Rows are points. Each copy is the shape, with its points in the same order, turned, moved and blurred by noise. Say if it was mirrored as well.
(in the rows, 128 means zero)

Shape (6 x 3):
[[ 92 106 171]
 [151 154 158]
 [110 147 106]
 [162 165 114]
 [137 127  74]
 [172 146 140]]
Copy 1 (6 x 3):
[[ 82 169 131]
 [124 145  72]
 [126 102 129]
 [158 113  82]
 [168 115 139]
 [148 146  77]]
Copy 1 is: only turned
Copy 2 (6 x 3):
[[ 74 115 139]
 [134 137 179]
 [153  92 124]
 [176 141 160]
 [174 129  99]
 [157 158 170]]
Copy 2 is: mirrored
Copy 3 (6 x 3):
[[175 174 134]
 [176 133  70]
 [119 133 102]
 [138 100  65]
 [110  89 114]
 [172 103  72]]
Copy 3 is: only turned

Shape (9 x 6):
[[113 167 127 112  79 178]
 [166 158 117 117 141 143]
 [103 162 108 161 182 140]
 [155 133  78  91 161 125]
 [100 144 209 176 153 110]
 [149 104 145  97 152 190]
 [147 140 125 139 105 155]
 [ 76 157 183 166 123  88]
 [142 113 105 139 143 120]]
Copy 1 (9 x 6):
[[101  91 138 130  49 148]
 [100  85 115 159 119 117]
 [155  90  80  97 130 131]
 [135 111  99 177 125  88]
 [100 150 113  61 159 185]
 [ 99 122  71 180  98 175]
 [112  99 138 150 100 157]
 [107 150 138  43 126 159]
 [146 123 126 150 138 135]]
Copy 1 is: only turned
Copy 2 (9 x 6):
[[109 142 109 169 118  66]
 [ 96 145  86 112 135 119]
 [164 151 112  81  98 120]
 [ 88 168  73 109 106 170]
 [163 132 185  77 181 108]
 [ 58 103 126 107  85 119]
 [106 113  99 142 140 115]
 [172 156 181 119 172 113]
 [130 138  99 128 118 155]]
Copy 2 is: only turned

Shape (12 x 8):
[[143 148 126 112 101 143  98 110]
 [136 120 138 104 102 171 113  95]
 [142 122  70 129 132 167 101 152]
 [106 146  76 118 119  60 187 121]
 [149 126 107 115 132 152 145 104]
 [144  65 132 195 139  92 104 117]
 [ 96  83 124 249 138 143 102  89]
 [151 137 140 135 123 157 114 134]
 [104 135 122 101 144 157 106 104]
 [ 67 149 136 116 140 168 156 129]
 [152 141 133 114 139 141 119  96]
 [154 147 134 126 137 149 102 103]]
Copy 1 (12 x 8):
[[105 113 130  97  98 116 151 105]
 [ 83 122 125 128 117 106 168  97]
 [120 181 115  85 124 117 137  89]
 [188 179 150 115  66  72 142 184]
 [116 158 114 127 125 114 171 125]
 [163 108 123  97 188  54 106 123]
 [151 121 196 115 205  67 109  85]
 [ 92 136 132 105 136 131 132 125]
 [119 140 128 152 104 133 133  91]
 [ 88 177 167 175 105 120 115 115]
 [116 119 125 129 121 132 158 122]
 [115 110 124 119 130 141 152 112]]
Copy 1 is: mirrored
Copy 2 (12 x 8):
[[128 159 146 102 141 158 127  98]
 [114 152 130  90 176 130 127  95]
 [ 89 159 154 100  87  97 142  77]
 [166  93 183 170  90 122  69 103]
 [108 114 152  96 137 116 114  96]
 [ 54 147 133 180 141 108 117 166]
 [ 76 161 159 178 161  53 174 183]
 [113 151 122  98 122 136 140 123]
 [118 123 139 119 143 139 152  82]
 [164 102 116 127 121 100 164  88]
 [109 119 145  97 141 143 134 112]
 [102 133 154  93 138 152 147 117]]
Copy 2 is: only turned
Copy 3 (12 x 8):
[[121 163 151 148 139 127 125 143]
 [105 157 161 133 115 145 141 123]
 [145 146 122 169  73 108 113 146]
 [ 82  66 105 150 165  86  66 143]
 [118 121 146 156 116 112 129 110]
 [103 145  76  94 113  53 175 145]
 [107 108  84 116  95  82 234 193]
 [144 155 117 144 129 129 142 125]
 [141 126 168 118 114 129 123 148]
 [139  75 138 120 118 173 118 149]
 [140 139 157 138 141 108 137 121]
 [147 149 150 143 140 114 145 131]]
Copy 3 is: only turned
Copy 4 (12 x 8):
[[135 136 135 153 124 148 105 152]
 [113 154 140 169 153 130  96 148]
 [141 140 165 118 120 134  69  91]
 [183  81  87 131 171 152 155  72]
 [129 137 155 153 165 147 115 107]
 [ 86  90 141  54 166 111 126 144]
 [113 160 137  15 201 114 110 160]
 [114 153 153 133 121 137 124 130]
 [162 147 155 155 152 105 109 139]
 [169 190 122 148 158  92 141 105]
 [133 132 164 154 150 142 130 143]
 [132 142 168 143 137 144 123 151]]
Copy 4 is: only turned

Shape (16 x 11):
[[185 122 144  83 129 113 164 121 116 116 142]
 [135 122 166 184 189 102  83 128  37 115 110]
 [ 94 139 119 141  64 173 145 126 176 156  93]
 [160  88 109  71 140  99 119 123 127  89 127]
 [137 162 156 169 173  97 120 126  34 110 125]
 [130 137 126 150 112  98 118  88 150 158  90]
 [ 97 149 138 139  74 113 145 130 151 135  70]
 [122 134  98 168 110 143 165 121 138 141  91]
 [125 188 143 157 174  92  87 157  64 133 142]
 [165  95 131 141 104  94 118 129 132  85 176]
 [116 143  71 127  41 147 135 104 135 141  79]
 [122  91 121  97 123  91 146  89 118 125 196]
 [ 98 171  90 169 117 130 143 107 165 119  96]
 [113 142 128 169 182 104 114 173  72 160 121]
 [120 104 145  88 145 111 136 115 108  80 157]
 [160 109 137  89 133 142 110  92 137 107 171]]
Copy 1 (16 x 11):
[[137 156 138 102 146 120 139  95 194 122 162]
 [ 85 191  78 141 125  98 146 137 108  44  71]
 [160  83 151 138 141 104 116 191 102 188 153]
 [ 69 135 144 121 146 141 114  94 164 121 167]
 [106 175  74  99 127  88 164 127 123  77  71]
 [121 129 171 128  90 110 111 153 118 139 118]
 [123  95 160 112 115 115 149 204 129 157 128]
 [140 135 128 107 115 103 127 167  83 163 157]
 [ 97 119  72 128 109  95 169  99 113  75  69]
 [109 161 154 140 165 161 151  86 128 142 127]
 [102 111 136 131 119  91 120 178 127 228 153]
 [124 133 131 100 154 175  84  82 155 138 112]
 [125 101 158  91 118  88 134 152  64 164 135]
 [121 127  58 126  95 122 151 134  91  73 103]
 [100 137 126  95 186 140 114 109 163 100 128]
 [130 140 148 142 179 113  96  83 158 124 140]]
Copy 1 is: mirrored
Copy 2 (16 x 11):
[[ 94 130 124 158 138 150 138 178 137  75 128]
 [191 209  97 128 129 211 171  91 112 122 168]
 [102 139 161 123 109 112  51 131 126 192 108]
 [139 100  95 127 123 153 121 172 169  75 148]
 [164 218 120 138 130 212 171 109 117 108 123]
 [115 149 166 137  88 145  88  94 139 126 154]
 [116 149 165 123  72 163  66 154 128 168 120]
 [109 128 147 138 125 164  78 107 122 159 100]
 [155 195 134 112 110 188 210 108 143 138 131]
 [169  96 128 153 118 131 151 151 104  95 131]
 [132 132 165 161 104 133  45 135 181 161  84]
 [150 116 161  99 156 117 131 152 133  55 130]
 [113 136 144 109  82 152  83  87 129 151  79]
 [149 172 140 107 148 212 180  95 136 164 145]
 [149 138 109 101 134 143 139 177 126  75 128]
 [127 124  98 128 138  90 140 142 141  77 138]]
Copy 2 is: mirrored
Copy 3 (16 x 11):
[[148 108 189 160 101 160  93 145  99 131 131]
 [167 128 201 109 179  56 178 171 145 146 146]
 [ 93 130  73 140 143 153 115  65 163 151  97]
 [118  97 169 149 109 164 118 173 118  82 152]
 [188 151 209 125 152  72 184 141 115 137 143]
 [115 151 135  78 154 152 118 105 130 143 138]
 [117 164 120 132 144 179 138  80 174 141 134]
 [120 131 100 140 162 146 132  94 104 164 134]
 [210 157 168 115 126  52 152 143 145 113 150]
 [144 141 137 140 114 155 130 211 111 115  96]
 [105 149  97 153 190 179 108  64 130 108 121]
 [ 94 159 175 138  93 125 106 170  83 101 103]
 [125 140  86 107 139 148 167  79 114 124 140]
 [154 149 149 133 138  43 149 136 146 153 172]
 [109 122 190 163  95 131 153 161 119  92 115]
 [120  99 172 122 110 134 103 153 107  94  85]]
Copy 3 is: only turned
